Rows are points. Two turns around zero, p and q, are shown by what they do to some points. Where does a point land after both, in the order given? Backwards means that the second turn is done in reverse. Each puzzle has new turns, and all numbers are rounded.
In the rows, zero is written as 128.

Turn p:
[ 80 113 152] => [ 73 121 126]
[162 139  94] => [175 134 114]
[172 119 138] => [161 110 155]
[150 118  92] => [162 116 104]
[ 68 146 171] => [ 58 155 143]
[135 132 121] => [138 131 125]
Turn q:
[136  87 144] => [137  85 119]
[163 128 104] => [156 143 100]
[ 92 103 133] => [ 93 101 128]
[121 194 131] => [125 183 165]
Where do these land?
p, then q: [149 153 130] => [153 140 146]
p, then q: [ 98 104 105] => [100 131  93]
p, then q: [ 99 100  82] => [105 140  73]
q, then p: [190 129 149] => [183 110 159]
q, then p backwards: [115 154 184] => [158 131 183]
p, then q backwards: [116 128 117] => [126 123 113]

Turn p:
[124 116 154 190] => [115 126 158 188]
[109 129  38 118] => [ 87 120  47 112]
[111 141 124 116] => [113 134 129 109]
[113 107 140 123] => [124 104 143 124]
[103 102 127 116] => [115  95 132 116]
[147 165 157 106] => [153 165 150 105]
[189 137 156 126] => [189 153 137 141]
Turn q:
[108 155 108 130] => [ 91 142 128 129]
[137 130 117  90] => [127 127  97 102]
[168 128 146 177] => [169 159 153 160]
[ 91 117  74 114] => [ 79 104  92 145]
[157 118 178 173] => [180 140 176 145]
[106 121 145  84] => [120  98 123  86]
Where do these land?
q, then p: [117 131 140 133] => [131 123 144 125]
p, then q: [107 188  81  90] => [ 62 137  91  85]
q, then p: [ 84  95 101 165] => [ 96  94 147 178]
p, then q backwards: [134 136 144 134] => [134 135 137 143]
p, then q: [163  95 146 157] => [167 142 142 167]
q, then p: [163 124 156  89] => [171 134 100  99]

Turn p:
[131 104 139 167  90 146] => [102 100 121 150  83 124]
[220 136  74 107 116 146] => [215 139  75 153 101 152]
[112 141 132 106 118  83] => [115 149 110 119 160  96]
[142  98 157 109 123 109] => [142 105 132 130 134  84]
[ 92  94 129 165 160 125] => [ 93  95 162 149 153 147]
[ 94 195 107  86 146 136] => [128 185 124  69 154 156]
[ 97  94 152 122 133 132] => [108  91 149 112 138 114]
[135 161 134 163 139 146] => [120 158 151 143 103 151]
Turn q:
[ 95  95 108 111 135  92] => [117 116  88 103  97 101]
[137 103 131 135  86  99] => [144 112 149 121  80 119]
[145 120  95  80 188 122] => [134  97  81  85 176 126]
[134 148 172 172 116 130] => [117 141 177 168 130 114]
[148 177 115 186 133 202] => [158 167 138 203 174 168]
[118 154 148 117 101 112] => [120 156 157 108 116 121]
[120  98 128  95 138 139] => [106 105 106 108 124 147]
Where do these land?
p, then q: [169 144 113  88 120  97] => [183 122 129 112 161 109]
p, then q: [166 177 176  99 159  98] => [142 141 191 100 172  85]
q, then p backwards: [103  98 141 155  95 158] => [143 132 121 186 112 150]
q, then p backwards: [ 86 130 129 141 113 108] => [137 154 150 141  94 122]
q, then p: [ 78 147 112 156 117 168] => [ 99 172 119 136 102 173]
p, then q backwards: [122 105 106  96 168 161] => [185 125 115  95 124 142]
p, then q: [172  95 119 160 124 106] => [159 109 133 178 110 106]

Turn p:
[ 86 147 145 156 168 150  31 146] => [118 155 118 168 165 127  23 119]
[167 108 151 133  86 140 168 135] => [144 118 168 110  93 151 162 158]
[144 170 117 165 135 102 124 110] => [126 169 118 172 128 109 149 135]
[122 117 118  87  92 127 150 108] => [123 113 130  93  98 132 154  95]
[ 98 184  89 137  99 107 159 114] => [ 71 165  96 135 108 123 171 114]
[167 141 152 121 146 144 147 153] => [161 144 136 113 150 154 142 158]
[104 122  85 132 138 145 127 142] => [105 105  87 134 129 139 117 131]
[ 99 109 139 131 176 149 108  52] => [131  95 148 176 171 127 118  61]
[134  98 144  71 150 136 141 160] => [156 101 125  67 155 136 121 131]
[205  99 138 119  95 109 140 152] => [189 124 146 103  83 120 151 171]
[ 82 113 130 156 124 101 114 136] => [ 85 119 136 137 129  92 102 135]
Turn q:
[152 182 140 135 108 161  92 117] => [147 180 116 108 115 167  92 129]
[176 157 158  98 113  92 126 119] => [139 162 161  78 107  98 116 142]
[117 100  66 109 138 146 102 112] => [130  88  62 127 133 117 113 117]
[110  97  87 188 174 135 130 111] => [151 110  98 184 181 118 138  95]
[ 92  94 114  92 101  69 129 172] => [ 78  78 144 143 102  84 118 171]
[ 92 100 159 164 143 114 118 149] => [121 102 166 167 163 143 122 140]
[157 167 154 135 145 120 129 161] => [131 178 147 119 143 129 137 164]
[148 106 139 102  94 156 175  96] => [145 111 136  99  77 138 168  94]
[ 98 124 153  90 130 140  93 153] => [ 96 103 131 103 137 160 108 162]
[ 97 146 152 115 122 167 159  87] => [104 132 136 108 118 171 147  74]
[171 134  85 180 141 109 156 131] => [167 164 110 171 134  82 152 121]
Where do these land?
p, then q: [109 142 142  98 144 161 172 127] => [110 114 109  98 149 153 168 106]
q, then p: [130 114 138 159 124 151 177  93] => [135 121 165 156 124 146 180 113]
q, then p: [104 150  75 118 159 143 125 151] => [ 89 113  69 145 139 120 131 130]
p, then q: [ 87 154  90  99 158 166  87 109] => [143 119  66 129 156 132  92  75]
p, then q backwards: [ 80  94 122 152 115 150 169 165] => [ 75 110 145  75 128 126 116 166]
q, then p: [169  69 159 118 104 115 140 144] => [163 114 170  85 107 122 140 169]
p, then q: [154 153 172 106  72 133 139 143] => [108 161 146  81  86 164 134 141]
p, then q: [169 145 110 139 100  91  86 145] => [134 172 127 142  85 100  94 155]
p, then q: [142 124  97 162 163 149 120 140] => [154 127  99 172 147 128 136 147]
q, then p: [140 143 135  99 102  73 103 108] => [138 159 140  99 111  86  92 103]
q, then p: [123 120 168 157 169  77  91  83] => [181 141 157 148 186  92  99 105]

Turn p:
[175  77 153 118 135 118 140 133] => [178  97 124 114 133 125 173 142]
[106 140  74 164 136 127 116 131] => [103 132 110 169 138 101  88 134]
[138 110  89 135 164 153 182 162] => [ 95 104  78 157 146 129 167 161]
[102 127 112 153 153 151 106 142] => [112 122 129 156 160 140  97 142]
[120 180 137 149 123 115 121 112] => [120 176 146 145 119 124 117 105]
[126 101 154 101 133 108 152 109] => [130 112 147  91 133 113 164 123]
[133 112 148 116 115 115 145 150] => [135 120 138 113 109 131 151 152]
[156 110 143  78 136 101 142 146] => [150 130 112  77 124 124 163 153]
[124 148 121 126 113 145  98  98] => [131 134 127 126 125 137  94  90]
[121 155 153 123 113 133 106 113] => [133 150 150 118 119 147 111 104]
[107 148 124 145  88 142 100 111] => [123 130 146 142 102 136  84 101]
Turn q:
[142 143 114 160 140 151 145 133] => [102 143 128 163 118 145 137 126]
[125 165 136 147 138  79 119 135] => [140 173 156 136 153 100 123 123]
[114 110 163  89 136 136 145 120] => [119 103 125  80 146 139 143 123]
[147 131 156  73 109 114 154 102] => [144 112 114  84 139 120 159  80]
[166  86 143 130 110 148 122  96] => [154  74 131 143 120 155 143 109]
[106 118  92 152 131 150 100 116] => [120 116 114 158 120 134  83 147]
[101 134 126 130 118 101 140 151] => [117 142 140 114 124  90 128 143]
[ 94 164 130 121 124 128 114 171] => [115 173 139  98 109 119 105 148]
[156 101  91 151 147 145 112 128] => [141 117 106 176 122 150 130 154]
Where do these land?
p, then q: [146 130  99 132 132 146 120 103] => [137 118 108 162 142 123 112 125]
q, then p: [143 119 135 109 135 123 225 107] => [ 59 100 137 117 143  74 169 117]
q, then p backwards: [ 99 114 126 151 139 106 122 107] => [101 106 113 151 147 121 111 124]
p, then q backwards: [ 77 120 104 112 135 140 171 120] => [ 87 118 132 134 132 149 185 120]
q, then p: [118 123 146 139 129 144  90 140] => [150 125 132 124 125 169 116 135]
p, then q: [122 130 112 142  86 104 141 136] => [146 123 155 125 103  92 122 122]
p, then q backwards: [125 127 136 129 113 134 105  97] => [128 141 145 127 106 127 113 103]
q, then p: [140 142 134 122 120 134 139 171] => [107 142 126 120  90 142 139 125]
q, then p: [145 162 140 149 136 113 100 103] => [152 155 136 148 153 142 130  94]
q, then p: [150 113 134 148 142 144  96 130] => [146 116 123 158 130 163 132 131]
q, then p: [144 128 141  75 142 118  99 194] => [126 157  69 100  90 165 151 145]
